Each row of a before or after table is a point. One or more steps were done to the points. Then noise was added and the rows were shuffled. The steps act on how far a point lies along the listed directions, d1 being the first. Name the steps. A step turns or swaps two directions, mirrors them in a line or flattens them onto one, adds a multiple of one to another, or multiplies one. Angles are multiples of 10 degrees, from the lower direction toward the higher: turns from -170 to 170, lines from 10 to 170 but not 90. Use the fewest steps. Two steps may share a direction if one is a turn and the other turns, adds or multiplies; they go together, in the order done. Otherwise the lowest direction goes first.
(in the rows, 128 means zero)

Directions:
(1): [138  70]
(2): [ 70 118]
Before (11 x 2):
[[149  35]
 [123  68]
 [151 161]
 [134 160]
 [146 120]
 [137  56]
 [ 85  95]
 [151 131]
 [121  96]
 [155  44]
 [107  60]]
After:
[[132  97]
 [121 160]
 [151 124]
 [139 199]
 [157 213]
 [145 138]
 [125 188]
 [152  95]
 [ 86 163]
 [107 196]
 [148 222]]
Steps: mirror d1 and d2 in the line at 100 degrees

Directions:
(1): [146 114  59]
(2): [ 91  66 131]
(3): [ 68 162 106]
Before, 14 rows:
[[155  86 126]
 [128 117 162]
 [202 104 112]
 [166 123 119]
 [149 139 228]
 [122 109 143]
 [198 120  62]
 [ 93 145 170]
 [200 143 190]
 [ 88 128 174]
 [186  98 158]
 [149 142  61]
 [ 61  73 143]
 [157  99 157]]
After:
[[ 69 137 145]
 [156 113 189]
 [191 127  78]
 [156 184 208]
 [ 43  50 121]
 [109 125 160]
 [146  85 157]
 [ 93 177 210]
 [230 116 122]
 [131 114 177]
 [106 113 141]
 [200 113 166]
 [166 133 138]
 [ 74 152 138]]
Steps: turn d1 and d3 by -40 degrees; multiply d2 by 1.3

Directions:
(1): [119 110 190 200 159 133]
(2): [ 83 185 186  94 108 141]
(3): [ 98 115 134 129 112  32]
Before:
[[ 84 137 148  97  94  33]
 [ 91 135 147  77 129  53]
 [102 139 150  93 120 166]
 [123 152 131 127 141 181]
 [107 134 216 186 170 162]
 [157 143 146 122 146 184]
 [139  88  76 163 128 152]
 [133 133 177 135 119 157]
 [169  58  60 234 199 144]
 [146 143 149  84 118 201]]
After (10 x 6):
[[ 94 138 140  82 108 134]
 [127 142 120  47  90 120]
 [ 93 124 205 149 168  97]
 [148 147 106  72 118 138]
 [ 94 123 221 182 142  96]
 [141 146 144  98 104 168]
 [135  90  64 148 119 131]
 [187  77   9 175 180 175]
 [116 158 100  89 116 138]
 [142 167 139 101 147 234]]
Steps: turn d1 and d3 by -80 degrees

Directions:
(1): [209 161 115 186 138 123 170  96]
(2): [131 220 145  89 153 115 142 179]
(3): [141 136 182 124 191 119  64  77]
(4): [ 66 118 135 172 181  75 178 128]
(5): [164  89 139 168 156 124  96 216]
(6): [101 141 190 166 121 213 152 134]
Before (8 x 8):
[[186 142 110 129  61 177 156  96]
 [198 124  24 129  66 108 148  82]
 [ 70  28 162 176 124 153 120 173]
 [187  71 105 117 124 108 113  90]
 [130  91 146 166 100 125 108 206]
 [137  97  95 209 127 132 208 173]
 [ 94 125 116 122 131 128 118 108]
 [228  97 110 137 139 133  62  78]]
After:
[[ 49  18 158 158 162  96  99  76]
 [173 167 123 170  69 227 172 112]
 [189 173 153 121 108 174 123  70]
 [ 57 121 168 154 131  99 141  80]
 [129 138 182 206 202 146 160 112]
 [153 138  50 120  80 117 188  72]
 [146  93 101 129  86 145 184 102]
 [120 101 111 132 120 140  98 145]]
Steps: add 0.5 times d1 to d2; turn d3 and d6 by -110 degrees; mirror d4 and d5 in the line at 30 degrees

Directions:
(1): [116 126 181  96 126 101 128 145  23 101  78]
(2): [ 50 111 207 123 135 145 157 158 155 110 187]
(3): [107 150 120 194 194 173 149 185 118 159  77]
Before (8 x 11):
[[103 145 210  99 132 107 143 159  18  78  96]
 [130 120 130 149 154 139 139 145 152 139 144]
 [154 113 115  81  99 114 101  65 149 122 160]
 [137 135 121 157 170 139 134 145 121 135  82]
 [155 112 138  51  60  67 113  70 180 111 183]
 [132 117  88 170 154 165 150 155 137 129 116]
 [149 130 110 154 125 130 126 132 114 147  94]
 [131 143 115 171 154 157 125 166 141 153 102]]
After (8 x 11):
[[128 143 102 169 184 171 128 139 136 164  89]
 [110 109 170 103 120 113 137 116 145 100 155]
 [151 112 119 121 123 116 126 117 152 128 157]
 [161 167  73 188 188 149 137 166 144 185  45]
 [147 149 172  85 115  87 125 132   8  77  80]
 [119  93 127 116 102 136 146 121 154  96 182]
 [102 114 165 135 114 131 140 139 135 127 147]
 [116 116 156 106  91 121 119 122 163 115 175]]
Steps: turn d2 and d3 by -150 degrees

Directions:
(1): [191  94  97 188  76 192 120  93 132 179 123 132]
(2): [174 143  89 113 138 101 146 136 111 122 142 249]
(3): [165 173  87 157 175  76  91  48 119 108 116  92]
Before (11 x 12):
[[ 52 179 178  94 183 101  91 119 145 112  98  19]
 [ 38 116 189  59 146 106 167 246 104 119 145 198]
 [140 124 131 158 110 170 118 130 131 145 136  81]
 [ 83 156 153  89 163  53 121 161 121  96 151 144]
 [131 102 106  94 106 156 150 177 133 153 149 195]
 [ 43 121 172  54 106 114 187 249 119 100 150 222]
 [ 73  67 151 138  52 193 144 193 182 127 127 118]
 [181  99 149  94 101 168 167 211 142 143 132 189]
 [110 192 101 118 189  36 121  90 128  83 118  82]
 [131 145 129  88 134 110 168 174 118 114 147 213]
 [ 95 154 159  97 153  93 143 149 115 105 147 117]]
After (11 x 12):
[[126  95 188  87 106 173 149 214 155 129 118  96]
 [153 147 106 123 145 126 137 149 117 119 150 174]
 [ 86 105 169 139 103 170 138 152 149 141 128  45]
 [164 158  78 174 141  99 105  64 133 135 113  74]
 [191 162  82 135 139 133 114  82 121 162 113 193]
 [141 125 142 144 107 149 129 117 115 140 146 107]
 [ 95  90 119 104  71 153 156 210 163 110 140 227]
 [ 72  69 188 149  72 212 143 201 126 186 136 100]
 [ 79  94 143  94 113 164 136 182 151 145 143  92]
 [ 58  68 181 130  48 212 157 203 146 157 129  78]
 [127 106 145 168 105 145  92 124 137 157 143  82]]
Steps: turn d1 and d2 by 160 degrees; multiply d1 by 0.4

Directions:
(1): [ 90 183 142  69 122  84 171 153 108 142 104  98 120 149 232  67 134  85]
(2): [127  50 137  75 135  89 176 165  61  97  87 151 122  69  64  85 134 120]
(3): [194 104 158 121 130 139 147  98 181 166 150 237 144 122 160  54 101 120]
Before:
[[125 117 116 134 140 129 123 128 138 132 128 133 127 131 114 142 130 139]
 [123  98 126 118 140 116 140 114 124 115 125 143 112 118 106 132 134 118]
 [107 159 100 162 132 144  81 131 135 120 130  84 139 157 121 168 142 133]
 [118 140 125 128 120 126 132 122 142 110 136 120 119 132 120 149 135 125]
 [154  31 149  86 147 100 185 158  81 109  99 191 121  63  69  66 133 118]
 [149 148 133 141 125 124 120 118 130 121 123 137 144 128 132 137 134 137]
 [106 157 105 180 120 146  74 115 130 116 145  52 121 154  86 203 146 160]
 [101 130 130 114 142 113 151 136 105 130 103 101 100 124 136 122 140 104]]
After (8 x 18):
[[106 162 100 163 131 142  83 132 138 124 132  85 141 156 124 165 142 135]
 [126 119 116 138 141 131 123 127 142 132 130 136 127 130 119 142 129 141]
 [120 141 124 128 122 127 133 121 148 115 139 122 119 136 123 151 136 126]
 [122 150 137 131 139 131 142 112 144 157 128 130 106 141 173 111 126 103]
 [201  66 164 117 146 133 168 113 162 155 143 247 137  99 133  46 112 119]
 [138 142 129 136 127 116 124 127 115 110 111 125 138 124 118 141 139 140]
 [134 108 128 125 138 128 136 104 149 129 135 161 116 133 125 125 127 122]
 [121 167 107 187 120 154  68 100 156 129 156  70 125 164 102 192 139 160]]
Steps: swap d2 and d3

Directions:
(1): [146  87 112  79 183 188 169 131 105 113 146 178 157 104 145  85 167 171
  55 191]
(2): [ 86 133 108 154  89 131 159 175 178 151 143 122  93  67 104 152 106 131
 154 249]
Before (11 x 20):
[[121  92 109  99 144 151 175 175 144 118 149 144 133  61 119 109 121 142
   98 249]
 [111 166 135 179  93  75 113 134 151 145 122 105  99 128  98 163  78 101
  176 130]
 [125 122 136 137 125 126 131 135 144 133 126 123 138 128 143 113 136 122
  147 159]
 [187 108 127  69 184 171 135  98  89 115 142 169 169 143 143 110 172 155
   42  68]
 [123 151 146 160  77  92  87 134 136 137 106  87  95 162 114 173 105  87
  184  58]
 [119 139 114 143  77 118 125 178 142 162 110 106  91 113 106 147 102 108
  148 126]
 [ 65 161 119 204  51  95 116 153 180 148 152  77  69  94  83 187  76 107
  197 173]
 [120 145 143 128 125 112  90  96 119 116 110  87 131 144 157 131 120 121
  132  56]
 [162 108 122  71 182 190 148  88  95 108 150 160 183 126 149  92 164 140
   71 115]
 [136 137 146 134 121 106 117 111 118 136 141 140 129 130 112 118 130 125
  121 100]
 [101 165 115 192 102  89 108 142 176 134 115  51  91 108 110 182  74  92
  196 147]]
After, 11 rows:
[[102 174 125 173  58  95 124 156 185 169 136  98  84  90  87 206  86 101
  179 146]
 [165 112 141 104 147 130  93 109  84 111 112 126 144 186 148 130 141 119
  112  15]
 [170 128 142 111 183 128 124  94  77 110 129 152 163 168 139  99 137 138
   84  71]
 [128  91 105 101 144 147 180 173 144 126 150 147 134  58 118 111 125 147
   94 247]
 [169 110 114  92 146 158 135 149  92 135 110 151 134 137 138 100 144 140
   78  85]
 [131 130 143 140 113  98 113 110 128 138 142 135 118 127 107 123 126 126
  128 109]
 [156  89 130  85 201 187 134  88  64  87 155 168 175 158 150  80 176 180
   42  78]
 [180 106 119  98 214 160 123  89  88  88 114 128 171 157 162 101 148 137
   65  80]
 [115 155 140 135 116 110  86  98 121 118 100  85 121 141 152 136 121 120
  140  54]
 [ 89 158 114 158  74 121 141 134 176 150 140  90 105  81  97 173  94  92
  188 180]
 [131 114 136 128 140 132 133 127 134 135 131 128 146 131 149 102 147 128
  136 155]]
Steps: swap d1 and d2

Directions:
(1): [110 142 101 120  67 153  51 144 152 112 208 100  64 205 160 126  66  82
 139  71 158 130 121 181 113  64 157 121 144 108 121 165]
(2): [215  93 167 189 148  77 128 163 139 107 121  68 100 106  88 149 141  89
 137 118 160  78 155 165 171 136 138 153 146   7 139 101]
(3): [109  98 151  38 149 162  62 137 185 159 119 148 177 135  75  88 140 145
 110  92 199 107  89 176 145 198 160 130 140 125 196  88]
Before, 11 rows:
[[126 141 108 143 121 112 130 133 125 119 128 113 108 134 150 142 124 114
  128 129 124 124 132 124 123 111 124 137 128 118 112 147]
 [117 150 115 134  98 136 124 122 138 129 156 121 102 145 147 144 107 114
  143 136 115 131 131 128 100  83 126 114 125 133 110 151]
 [ 60 141 108  69 138 185 137 100 130 150 115 194 171 138 141 104 133 164
  110 130 114 164 100 110 108 150 124 108 115 213 136 135]
 [113 122 136  89 161 143 144 126 129 143  87 167 164 105 114 110 150 153
  119 160 121 125 127 108 136 167 121 131 125 149 137 104]
 [121 130 143 126 127 136 141 122 118 135 129 137 138 124 131 130 121 140
  132 145 111 132 132 115 131 130 128 115 126 144 123 126]
 [132 117 142 123 149 117 159 111 125 126 104 133 140  96 112 125 156 149
  130 152 110 130 120  95 126 153 117 130 122 137 125 114]
 [123 131 131 158 134 115 166 115 107 118 124 118 122 117 132 138 130 131
  144 145 101 125 145 107 118 123 118 122 125 129 109 125]
 [139 121 133 173 141 100 164 128 111 118 118 114 114  94 132 144 142 124
  129 147 100 127 147 116 137 107 124 135 118 110 105 125]
 [106 129 125 114 143 139 159 109 111 138 109 154 156 115 146 125 142 155
  139 154 110 149 132 101 125 149 102 122 130 169 113 137]
 [119 145 121 152 122 116 139 122 120 131 120 125 121 117 145 147 129 132
  125 138 102 139 130 104 124 114 118 125 118 139 112 135]
 [ 88 126 145  75 152 150 113 120 140 143 120 155 162 122 131 106 124 161
  121 120 140 135  97 131 116 150 134 111 129 172 160 117]]
After:
[[132 147 116 208 119  97 200 110  75 100 133 106  91 115 163 161 120 119
  155 163  62 137 168  82 108  80 101 120 118 129  70 150]
 [ 73 103 162   9 165 176  61 127 184 166 116 170 196 129  93  76 131 172
  108  92 195 119  66 169 129 201 159 112 139 170 212  88]
 [104 110 142  48 163 162 104 132 157 154  93 172 178 119  95  92 148 154
  113 138 157 116 110 137 142 190 139 132 132 145 167  91]
 [108 134 119 126 135 137 162 108 104 132 117 148 142 122 157 130 134 149
  143 154 102 153 137  97 121 132 101 121 130 167 101 147]
 [ 49 128 118  26 144 201 102 106 157 164 115 201 190 145 117  85 135 170
  102 110 149 154  81 135 115 180 140 109 121 211 167 117]
 [134 153 100 180 114  97 159 128 100 107 128 105  90 129 170 158 121 108
  135 145  95 131 148 103 117  85 110 135 123 119  84 162]
 [131 119 138 126 142 119 153 112 126 123 114 130 131 104 118 126 148 144
  131 147 112 132 121  98 124 143 119 128 123 134 121 119]
 [127 163 106 178  94 117 160 116 109 117 153 114  85 135 169 163 107 109
  151 157  79 139 150 101  93  56 109 112 118 136  79 167]
 [150 142 116 233 123  78 203 123  74  97 129  99  78  93 169 170 131 111
  141 169  54 141 174  88 125  58 105 132 111 110  59 154]
 [130 159 109 196 109 100 171 117  92 115 126 115  96 114 171 167 122 123
  134 154  68 149 150  81 115  77 103 123 111 140  77 155]
 [123 133 139 135 124 133 146 122 112 131 132 134 131 126 138 135 118 137
  135 147 104 135 136 112 128 120 125 115 125 143 116 132]]
Steps: multiply d1 by 0.7; multiply d3 by 3
